Every row gives one point. The points of each table are mixes of a few directions, plus a little noise. Count the directions of each table, and those that both share. Where both have some left over, give the other angles between the two spaces (their principal angles), to ten degrees, smallest first.

First (7 x 3):
[[ -3  26  21]
 [ 30   4   0]
 [ 32 -19 -18]
 [  6 -24 -20]
 [ -2 -67 -53]
 [-21  25  22]
 [-39  55  48]]
Second:
[[-19  24  21]
 [-14  18  16]
 [-10  13  12]
 [ 54 -69 -60]
 [-27  34  30]
 [ 16 -20 -18]]
Directions: first 2, second 1, shared 1

First (8 x 6):
[[ 40   9 -23  19  35  17]
 [-63  22 -14  18 -21  39]
 [-58  22 -16   4 -14  23]
 [ 27   4 -12  32   3  21]
 [-32   3   6 -29 -44 -44]
 [ 15 -14  17 -38 -36 -71]
 [ 40 -26  25  33  49  54]
 [ 33 -19  17 -37  27 -39]]
Second (6 x 6):
[[ 45  47 -27  71  12  68]
 [-30 -52   1 -36  -9 -45]
 [ -6  41  43 -36   1  -9]
 [ 11  38  15   3   5  18]
 [  0 -14 -11   8  -1  -1]
 [-21 -62 -22 -10  -8 -30]]
Directions: first 4, second 2, shared 1; angles 80

First (7 x 9):
[[ -4 -17  64 -19  37  28 -42   7   5]
 [  4  13  28  21  -9 -11   5   0  29]
 [-10   9 -38 -37  47  32   4  44   3]
 [  9 -22  18 -28  27  -4   7  32   0]
 [ 23 -39  50  15 -38 -50   8 -26 -16]
 [ -4  23 -31  61 -77 -21   0 -75 -17]
 [-16  31 -91 -13  14  29  18  20  -4]]
Second:
[[ 12  19  13 -11   5  -9   2  10  14]
 [  3 -87 -29   6  36   2 -61  32 -54]
 [-48 -30 -38  38 -32  31  20 -49 -26]
 [ 16  -7   6 -11  17 -10 -19  22  -2]
 [-27  21  -7  18 -33  16  36 -40   9]
 [ 29  -7  14 -21  29 -17 -28  37   1]
 [ 63   7  37 -47  54 -40 -48  75  14]
 [-37  26 -10  25 -44  22  48 -54  11]
 [  9  -6   3  -7  11  -6 -12  13  -2]
 [-22  64  11  10 -44  10  59 -46  37]]
Directions: first 4, second 2, shared 0; angles 40, 40

First:
[[ 16  34  31 -10   1  28  45  -6  -9  27  -6 -25]
 [-11  -3  27  -4 -33  20 -20 -23 -12  -1 -36  19]
 [-18 -17 -81  16  45 -57 -51  32  37 -63  70 -19]
 [  1 -18 -45  10  32 -36  -6  27  16 -14  36  -4]
 [-17  19   8  -4 -16  16 -27 -17   2 -25  -4 -12]
 [ 35 -25  44  -5 -16  15  67   0 -29  76 -50  42]
 [-22 -24  33  -2 -54  23 -45 -36 -19  -5 -58  47]
 [ 15  32 -18  -1  41  -8  38  23  13   2  47 -49]]
Second (8 x 12):
[[ -9 -74 -33   3 -13 -42 -73  24  18 -41  10  60]
 [-12  31  -6  24  10   5  34 -32 -22  36 -21 -50]
 [-11  -3 -46  18  35 -27   0  10   7 -12  17   8]
 [ 33 -18  63 -31 -57  17  -8   6  -1  25   2 -51]
 [-15  23  -8  14  13   8  18 -20 -12   8 -18   1]
 [ 31 -56   6 -38 -14 -21 -49  62  39 -47  53  44]
 [-33  68   5  27  16  40  50 -60 -36  30 -59  -2]
 [ 15  28  19 -17   9  20  28  11   6   1  15  -9]]
Directions: first 3, second 4, shared 2; angles 90

First, 8 rows:
[[ -8 -38 -39  -2  66  10  42 -48 -24 -14  -4  25  38  30  24 -10 -40  -4
   26 -20]
 [ 12  50  -1 -23 -83  11 -35  17   4 -37  34 -18 -80 -46 -43  49   9 -26
   15  53]
 [ -1 -20 -28  43  36  -1  11  -8   4   2  -6 -13  55  19  25 -29 -51   7
  -11 -21]
 [ 32  10 -31   5  19 -43  16  13  17 -23  22 -18 -32 -71  37  18  15  10
   36  15]
 [-48   4  58   9 -29  48 -26  -1  10  37  -5  34  57  44 -47 -56 -11   9
  -63 -39]
 [  1 -14  10  21   3  -2 -10  14  -4  25 -31 -21  25  45   8 -10  -7   2
  -24  -7]
 [-17 -20  54 -36  -1  13  -6   1 -24  44 -47  18   0  70 -18   3  51  -1
  -21 -11]
 [ 29  28 -21 -18 -10 -33   8  13  17 -35  37  -7 -65 -90  14  35  33   2
   43  30]]
Second:
[[ -6 -14 -16 -39  28  13  30 -41 -26 -22   9  35 -15   7  -4  18   1 -12
   35   3]
 [-17  28   1   3 -39  27 -15  -6  14 -23  39  18   0 -31 -35 -12 -26  -5
  -10   4]
 [ 16   5 -57   6  37 -15  35 -26  10 -47  47  11  -7 -71  28   4 -30   5
   45   3]
 [ 14 -15 -15  -5  49 -30  33  -8   3  -4   3   9  -1 -31  39  -1  20  15
   27 -11]
 [ 23 -18 -71  -3  58 -21  46 -35 -13 -46  22   3 -13 -36  44  24 -29  -8
   61  11]
 [-13  24  24  25 -72  32 -51  23   7  10  -4 -26   5  34 -45  -6 -28 -15
  -47  13]
 [-22  10  93   5 -54  10 -53  50  14  73 -46  -9  18  55 -37 -31  55  17
  -76 -19]
 [  9 -21  43  13  -9 -17 -27  40  -9  58 -69 -40  12  77   9   2  38   6
  -40  -2]]
Directions: first 5, second 4, shared 4

First (10 x 32):
[[ 54  45 -43 -11  -7  13 -35 -19   8  46  -7  15  38 -53 -26  -6 -10 -19
    6  -3 -45 -48  95  -7 -74   4 -14 -46 -16  17  14   9]
 [-48 -32  28   5  -5 -14  52  27 -16 -31   7   2 -58  13  10   5   1  11
   28   7  27  11 -53  14  60  28   9  32  21 -15  -3 -17]
 [ 20  -5 -26  -1  11  -6 -22   4 -19   1  -8 -20  10  31   6  -1   2  -4
  -10  -5   2  14  19  -9 -27  -3  15 -11   3  -7   7  26]
 [ 14  -2   2   6   9  -6 -15 -17   4 -18   9 -22  38  49  20  15   9 -26
  -56 -36  26  62 -37 -20 -12 -26  10  19 -21  -9   7  22]
 [-55 -42  28 -14  21   4  19  20 -11  -7  -7  -5 -38  17 -13  -7  -9  46
   35  51   7  -6 -47  25  45 -11   1  25  26   7 -24 -34]
 [ 28 -19 -52  46 -26 -41   5  63 -65 -45 -20 -27 -80  51  62 -22  32   1
   27 -29  28  -3  50 -17  26  84  55 -43  48 -56  23  87]
 [ 17  23 -23 -41  11   7  12 -25  -2  39  13  11  37 -40 -50  28 -33 -46
    7  -8 -26  -7  39   3 -80   1 -15  10 -30  20  26 -30]
 [  8  25  44  38 -20  20 -40 -26  64 -10   0  16  36 -12  34 -23  31  28
  -51  -7   2   0 -34 -12  56 -47 -23 -16 -12   8 -34   8]
 [-17  -2  42   7  14  31 -50 -22  50  10 -11   4  35   1   1 -26  11  60
  -25  44 -12 -11 -40   7  41 -73 -24  -6   0  27 -49 -20]
 [-20  10   0 -35  -7  -7  74  -4 -12  16  24  27 -18 -58 -45  37 -34 -51
   39 -14  -9 -11   9  15 -33  44 -14  35 -18   7  32 -50]]
Second:
[[-90 -56 -36 -40  61  19 -58   2  22  93 -42  70   1  35 -48   7 -38  22
   43   9 -48  43  29  61 -20 -93  43 -23 -49 -20 -54 -31]
 [ 53  30  17  12 -18   0   7  -8  -9 -38  15 -47  17 -12  15 -11  16   6
  -28  18  16 -31 -10 -32  -5  25 -28   7  30  25  19  12]
 [-19   3   5  25 -37 -28  63  20  -5 -29  18  31 -51 -13  28  21   8 -48
   12 -65  27  27 -14   0  39  60  17  14 -11 -40  23  11]
 [-16 -14  -9 -16  23  11 -29  -5   7  29 -14   9  12  11 -18  -3 -11  16
    8  18 -18   5  10  15 -13 -37   7  -8 -10   5 -18 -11]
 [  5  18  14  35 -52 -31  75  17 -11 -53  28  11 -50 -21  40  18  18 -51
   -1 -64  38  12 -20 -16  43  82   5  18   3 -33  37  20]
 [ 92  44  25   8 -13  12 -16 -22 -13 -45  16 -87  49 -16  11 -27  22  30
  -48  57  14 -61 -11 -50 -24  15 -52   6  51  57  20  14]
 [-15 -11  -8 -11  15   6 -17  -1   5  21 -11  10   6   8 -12  -1  -8   9
    8   9 -11   5   6  12  -8 -25   5  -6  -8   1 -13  -8]
 [-31 -28 -20 -31  48  23 -61 -10  12  57 -29  14  28  22 -38  -7 -22  36
   13  40 -36   6  20  29 -32 -75  10 -18 -17  12 -37 -22]
 [ 21  16  11  19 -29 -14  36   6  -8 -34  17 -11 -16 -14  22   4  14 -21
   -8 -24  21  -5 -12 -18  16  45  -7  10  11  -7  22  13]]
Directions: first 5, second 2, shared 1; angles 70

First:
[[ 12  -2  -1  27  -6  -2   1 -11   5  -2   6 -12 -17  12  17  -3   9   9
   14 -12   3  -2   4 -11 -25  17  -9  11 -13   9  -3  28]
 [ -3  -5  -4 -17  11  -3   0  -5   1   3  -6   3   6  -7 -15   6  -7  -3
   -7  -6   1  -1  -5  10  11 -12   1  -5   0   3   1 -10]
 [  7  11   8  38 -26   7   1  14  -2  -7  15  -4 -13  15  36 -15  15   8
   14  16  -3   4  13 -23 -24  26   0  10   3  -8  -2  20]
 [-16  17  11 -15 -15  13  -2  38 -13  -8   4  21  24  -8   4 -13   0 -11
  -14  43  -7   8   5  -1  26  -6  20 -11  32 -28   4 -35]
 [-12  -1  -2 -36  14   0  -2   5  -4   3 -10  12  19 -16 -26   7 -12 -10
  -16   5  -2   1  -9  17  29 -23   7 -12  11  -4   3 -29]
 [  9 -15 -10  -2  18 -11   1 -31  10   6  -7 -13 -12   2 -14  14  -5   4
    4 -33   6  -7  -6   8 -11  -5 -13   5 -21  21  -2  17]
 [ -5   1   0 -13   4   1  -1   3  -1   1  -3   5   7  -5  -9   1  -4  -5
   -7   3  -1   1  -3   5  11  -7   3  -4   5  -3   1 -11]
 [ -6 -22 -16 -52  42 -15   0 -31   8  12 -24   0  13 -20 -54  27 -23  -8
  -17 -35   6  -7 -19  33  27 -37  -7 -10 -12  21   2 -21]
 [ -1  37  25  56 -61  25   0  60 -17 -20  30  12  -2  20  68 -39  28   5
   13  67 -11  14  26 -42 -18  43  19   8  33 -40  -1   6]
 [ 16 -20 -12  13  19 -14   3 -44  14   8  -5 -23 -24   9  -8  15  -1  11
   14 -48   9  -9  -6   3 -26   4 -22  11 -35  31  -4  35]]
Second, 11 rows:
[[ 38 -47 -10 -17  -4 -11 -37 -95  14   5   2 -40 -27  -4  12  40  32  38
   -1 -13   7  -2 -10   7   4 -26  -9   0 -22 -45   3   5]
 [-22  30  25   6   8  37  -6  68  -6  11  11  23  36 -30 -13 -10 -15 -17
  -16  41   8  22  -6 -39  17  -5  29  -1  35  -1  -7 -17]
 [  4  -6 -18   2  -5 -29  22 -21  -1 -12 -11  -3 -21  29   7  -8   0  -1
   15 -31 -10 -19  10  32 -17  16 -23   1 -23  21   4  13]
 [-21  28  21   6   6  31  -2  62  -6   9   9  21  31 -24 -11 -11 -14 -17
  -13  34   6  18  -4 -32  14  -2  24   0  30   3  -6 -14]
 [-11  17  27   0   8  42 -24  45  -1  16  15  12  34 -39 -11   5  -5  -5
  -21  45  13  26 -12 -46  23 -17  32  -1  35 -20  -7 -19]
 [ -7  10  13   1   4  20  -9  24  -1   7   7   7  17 -18  -6   1  -4  -4
   -9  21   6  12  -5 -21  10  -7  15   0  17  -7  -3  -9]
 [ -4   4  -9   4  -2 -15  18   3  -3  -8  -7   4  -8  18   2 -11  -5  -7
    9 -16  -7 -11   8  18 -11  14 -12   0 -10  19   2   7]
 [ 10 -14 -16  -1  -5 -25  10 -35   2  -9  -8 -10 -22  22   8   1   6   7
   12 -27  -7 -15   6  27 -13   7 -19   0 -22   7   4  11]
 [ 15 -20 -13  -5  -4 -20  -1 -44   5  -5  -5 -16 -21  14   8   9  11  13
    8 -21  -3 -11   2  20  -8  -1 -15   0 -20  -5   4   9]
 [ 10 -14 -13  -2  -4 -20   6 -32   2  -7  -6 -10 -19  17   7   3   6   7
    9 -22  -5 -12   4  21 -10   4 -16   0 -19   3   3   9]
 [-12  14  -5   7  -1 -10  23  24  -5  -8  -6  12  -1  15  -1 -18 -11 -14
    8 -10  -7  -8   9  13  -9  17  -7   0  -3  26   1   4]]
Directions: first 2, second 2, shared 0; angles 40, 80

First (10 x 32):
[[ -8   3 -17  12 -15 -50  28  74  -2 -27 -13  43  -7 -37   7   9 -20  16
    7  28 -38  42  73   0  49 -33  53 -78 -36 -71  -2  44]
 [ -9 -14  -3   6  -1   4  -6   8   4   5   1 -16   5   6  10   4  13  -8
    0 -17 -10   0 -14   2 -26   5 -16  13  15  24  -9   6]
 [ 11  -8  39   6   0  21   1 -18 -12  22  11  -1  -2  23   6 -15 -15  -5
  -18 -23  34 -30 -18 -16 -22  22 -37  20   2   6  24 -28]
 [-19 -21   9  19 -10   0   9  35   4  12  -5 -13  -2  10  17  -3   8 -14
  -10 -30 -11   0  -7  -7 -36   8 -28   5  15   7  -6   9]
 [ 20  10  13 -17  13  28 -19 -62  -5  11  13 -11   4  16 -14  -6  -1   1
   -2   1  34 -27 -33   0  -4  16 -16  37   6  29  12 -34]
 [-10  49 -10 -23   2  15  10 -44  13  -4 -24  -6 -23   3 -43 -19  10  -6
    6  27  28  -9 -16   0  33  -9  23  21   1 -30 -14 -28]
 [  5 -25   8  13  -2  -6  -4  23  -6   4  12   3  11   0  22   8  -5   2
   -5 -16 -12   3   7  -2 -19   6 -14  -9   0  14   8  12]
 [-23  43  -8 -11  -6   5  23 -12  15  -4 -33  -1 -28   1 -36 -21   8 -10
    2  20  18  -2  -4  -5  30 -13  22   5  -1 -49 -17 -16]
 [ 21 -55 -13  10  11  -8 -38  13  -9  -2  37 -12  41  -6  42  36   8  10
    8 -22 -39  13  -5  18 -42  10 -21   1  12  82   4  30]
 [ 13  17 -16 -16   7  -9  -6 -16  -1 -17   2  15   3 -17 -14   8  -6  14
   12  30  -3  11  16  10  36 -13  34 -15 -16 -11   0   3]]
Second (8 x 32):
[[ 23  -4  15  -6   9  11 -13 -30 -11   6  18   4   9   6   2   1 -12   8
   -3  -1  19 -15  -8  -1  -1  12 -10  10  -6  17  20 -16]
 [ -7   1  -4   2  -2  -3   4   8   3  -2  -5  -1  -2  -2  -1   0   3  -2
    1   0  -5   4   2   0   0  -3   3  -3   2  -5  -5   4]
 [ 19  -4  12  -5   7   9 -11 -23  -9   5  15   3   7   5   2   1 -10   6
   -3  -1  15 -12  -6  -1  -1   9  -8   8  -4  14  16 -13]
 [-16   3 -11   4  -6  -8   9  21   8  -4 -13  -3  -6  -4  -1  -1   9  -5
    2   1 -13  10   6   1   0  -8   7  -7   4 -12 -14  11]
 [ 20  -4  13  -5   7   9 -11 -25 -10   5  16   4   8   5   2   1 -11   7
   -3  -1  16 -13  -7  -1  -1  10  -8   8  -5  15  17 -13]
 [ 68 -13  45 -19  25  32 -39 -87 -34  18  54  12  27  18   6   3 -37  23
  -10  -2  54 -44 -24  -4  -2  34 -29  29 -16  50  58 -46]
 [-33   6 -22   9 -12 -15  19  41  16  -8 -26  -6 -13  -9  -3  -2  17 -11
    5   1 -26  21  11   2   1 -16  14 -14   8 -24 -28  22]
 [-75  14 -49  20 -28 -35  43  95  37 -19 -59 -13 -29 -20  -6  -4  40 -25
   10   3 -60  48  26   4   2 -37  32 -31  18 -55 -63  50]]
Directions: first 4, second 1, shared 1
